Rows are points. Each copy is the shape, with its points in the same order, stretched, turned, moved and blurred by noise. Say if it was mirrored as well.
In the rows, 128 means zero.

Shape (5 x 2):
[[173 138]
 [ 55 117]
 [ 94 102]
 [121 103]
 [168 141]]
Copy 1 (5 x 2):
[[182 161]
 [ 50  50]
 [ 71  96]
 [ 97 124]
 [183 158]]
Copy 1 is: mirrored
Copy 2 (5 x 2):
[[115 180]
 [163  17]
 [172  71]
 [169 112]
 [112 173]]
Copy 2 is: only turned
Copy 3 (5 x 2):
[[165 119]
 [ 52 128]
 [ 94 141]
 [120 148]
 [159 125]]
Copy 3 is: mirrored
Copy 4 (5 x 2):
[[155 164]
 [101  79]
 [127  91]
 [153 106]
 [156 174]]
Copy 4 is: only turned

Shape (7 x 2):
[[103 165]
 [ 77 130]
 [179  96]
 [ 99 100]
 [165 124]
 [139 137]
 [182 189]]
Copy 1 (7 x 2):
[[143  97]
 [170 107]
 [ 96 145]
 [171 136]
 [103 120]
 [120 118]
 [ 78  86]]
Copy 1 is: only turned
Copy 2 (7 x 2):
[[177 143]
 [152 179]
 [115  58]
 [124 151]
 [139  71]
 [153 105]
 [190  53]]
Copy 2 is: only turned
Copy 3 (7 x 2):
[[120 198]
 [187 173]
 [102  38]
 [187 115]
 [ 95  88]
 [112 131]
 [ 21 158]]
Copy 3 is: mirrored

Shape (6 x 3):
[[ 91 173 166]
 [ 80 182 114]
 [177 142  98]
 [147 118  64]
 [182 146 167]
 [171 111 124]]
Copy 1 (6 x 3):
[[104 165  82]
 [116 195  96]
 [190 124 170]
 [161 154 193]
 [167  94 136]
 [156 112 182]]
Copy 1 is: mirrored
Copy 2 (6 x 3):
[[168 121  66]
 [178  71  92]
 [137 144 205]
 [114  82 196]
 [137 204 166]
 [103 147 179]]
Copy 2 is: only turned

Shape (9 x 4):
[[133 141 137 130]
 [ 74 123 140 153]
 [ 98  82 149 139]
 [ 57 167 133  88]
 [ 78 172 156 181]
 [100 169  89  81]
 [112  48 150 163]
 [160 121  59 126]
 [154 174  88 128]]
Copy 1 (9 x 4):
[[128  92 132 134]
 [174 132 160 126]
 [146 151 137  81]
 [218  84 137 128]
 [168 114 192 164]
 [177  74  87 149]
 [122 183 138  82]
 [ 96 116  64 149]
 [103  74 104 182]]
Copy 1 is: only turned
Copy 2 (9 x 4):
[[139 120 166 104]
 [133 154 173 155]
 [182 157 140 174]
 [ 62 120 136  94]
 [127 191 221 111]
 [ 35  64 125  89]
 [232 160 151 209]
 [123  46 148 125]
 [ 78  61 169  83]]
Copy 2 is: mirrored

Shape (10 x 6):
[[142 117 114 129 138 102]
 [142 113 150 101 121 159]
 [192  91 121 136 150  96]
 [144  99 141 104 133  87]
 [ 96 143 139 145 102 142]
 [128 118 140  86 162 131]
 [ 93 133 103 126  73 188]
 [ 75 138  94 112  83 168]
 [ 78 127 107 147 128 158]
 [100 180 101 133 121 141]]
Copy 1 (10 x 6):
[[116 119 146 107 126 113]
 [161 127 134 115 128 159]
 [125 154 160  56 116 105]
 [123 139 180  87 143 128]
 [158  89 121 187 109 127]
 [120 144 133 106 168 170]
 [180  41 105 179  95 125]
 [155  34 111 181 117 127]
 [155  76  86 186 136 123]
 [117  73 101 180 108 131]]
Copy 1 is: only turned
Copy 2 (10 x 6):
[[127 147  97 126 147 132]
 [156 149 144  86  64 117]
 [146 201  82 135 165 122]
 [170 148 114 154 133 144]
 [105 100 154 104 101 103]
 [146 137 116 123  75 171]
 [130  94 153   7  80  92]
 [126  67 148  32  83 113]
 [ 76 103 144  69 113 140]
 [ 83  84 104  97 108 112]]
Copy 2 is: mirrored
Copy 3 (10 x 6):
[[158 144 127 112 136 115]
 [104 128 114 145 107 117]
 [168 143 133 104 112  96]
 [170 144 123 148 115 110]
 [117 171 102 125 140 139]
 [119 114 131 139 114 143]
 [ 73 161  93 148 155 112]
 [ 90 149 100 160 169 125]
 [ 95 162 122 130 160 141]
 [120 149  94 107 181 144]]
Copy 3 is: mirrored
Copy 4 (10 x 6):
[[125 108 128 137 154 101]
 [128  99 110 113 139 157]
 [116  73 102 101 186  82]
 [144  87 115 165 156  98]
 [158 141 170 125 115 136]
 [119  97  84 154 112 127]
 [132 168 178 113 133 200]
 [132 169 169 152 113 189]
 [133 165 140 118 116 142]
 [114 152 170 146  86 146]]
Copy 4 is: mirrored

Shape (11 x 8):
[[131 114 149  91 202 105 142 114]
 [120 163 145 147 167 120 108 121]
 [165 196 127 127 104 142 116 126]
 [ 99 134 127 109 144 128 141  69]
 [102 148 189  98  56 160 169 161]
 [108 115  93 123 161  71  94 158]
 [133 145 135  91  83  81 184 165]
 [182 103  92 146 134  78 121 104]
 [114 153 116 149 130  69 157 168]
 [148 154 149  67 125  63 147  96]
 [122 154  77 110 112 137 137 114]]
Copy 1 (11 x 8):
[[100 125 200  96 154 158 150  51]
 [107  91 163 143 152 149 155 122]
 [158  40 112 142 135 121  83 139]
 [128 117 170 126 152 177  84 114]
 [174 142   7 150 121 142  76 125]
 [121 129 155 122  80 151 174 117]
 [226 130  65 128 103 150 109  79]
 [162  97 185  57 138 134 136 126]
 [186 134 105 153 114 143 172 108]
 [197  70 156  85 138 202  96  45]
 [160 105 119 156  99 124  64 147]]
Copy 1 is: mirrored
Copy 2 (11 x 8):
[[114 139  94 130 114  95 112 184]
 [134 135 108 109 140  84 140 133]
 [164  90  93 131 143 136 176 105]
 [114 100 123 120 138  92 154 173]
 [119 115  92  97 119 186 205 114]
 [169 158 147 112 116  95 135 180]
 [168 125  99 114 132 193 185 166]
 [162 134 155 181 160 118 137 167]
 [171 146 121  93 152 140 149 162]
 [155 128  62 145 134 127 183 194]
 [159  73 139 118 133 131 164 144]]
Copy 2 is: mirrored

Shape (13 x 9):
[[154 103 149 174  64  82 103  79 154]
 [197 181  80 100 102  83 113 113 140]
 [126 120 114  93 116 126 127 169  78]
 [128 139 148 138  95 155 131  49 148]
 [212 155  96  14 109  94 130 114 168]
 [113  97 117 124  86 105 122 114 141]
 [155  91 109 143 144 177 133 138 115]
 [125  78 103  98 130 160 119  78  86]
 [132 145 105 168 123 155 118 147 111]
 [172  94 127 156  76 142 133 131  84]
 [134 111  92 126 148 134 181 160  75]
 [158  99  88 134 134 144 133 135  82]
 [139 143 212 165 130  75  88  74 110]]
Copy 1 (13 x 9):
[[122 113 183 128 124  76  67  98  60]
 [116  98 205  65 105 135 131 207 100]
 [142 101 118  98 108 149 201 113 137]
 [ 98 105 150 172 171  87  85 148 120]
 [161  92 249  46  76 168 154 201 200]
 [113 105 146 122  88 112 127  86 121]
 [104 139  96  98 137 104 166 124 152]
 [114  69 103  80 135 111 144 102 199]
 [ 73 141 100 117 151 122 147 132  81]
 [141  99 105 110 138  65 162 103  80]
 [114 109  65  93  92 108 189 133 128]
 [101 106  91  69 125 109 164 126 135]
 [168 105 170 164 184 151  49 151  71]]
Copy 1 is: only turned
Copy 2 (13 x 9):
[[141 189 116  87  92 225  76 190 141]
 [103 140 141 117 158 167  82 174 198]
 [108 145 150 154 142 103 112 157 111]
 [130 157 153 114 103 213 146 193 143]
 [131 141 139 181 186 159 101 184 210]
 [112 166 126 144 115 193  92 158 114]
 [148 166 207 117 139 111 131 120 112]
 [137 141 214 146 115 160 108 187 102]
 [106 160 169  99 122 121 132 124 129]
 [126 206 191  88 145 136  90 172 102]
 [111 122 170 131 169 114 106 126  78]
 [125 149 201 116 147 120  97 148 108]
 [186  98  80  92  43 180 128 234 152]]
Copy 2 is: only turned
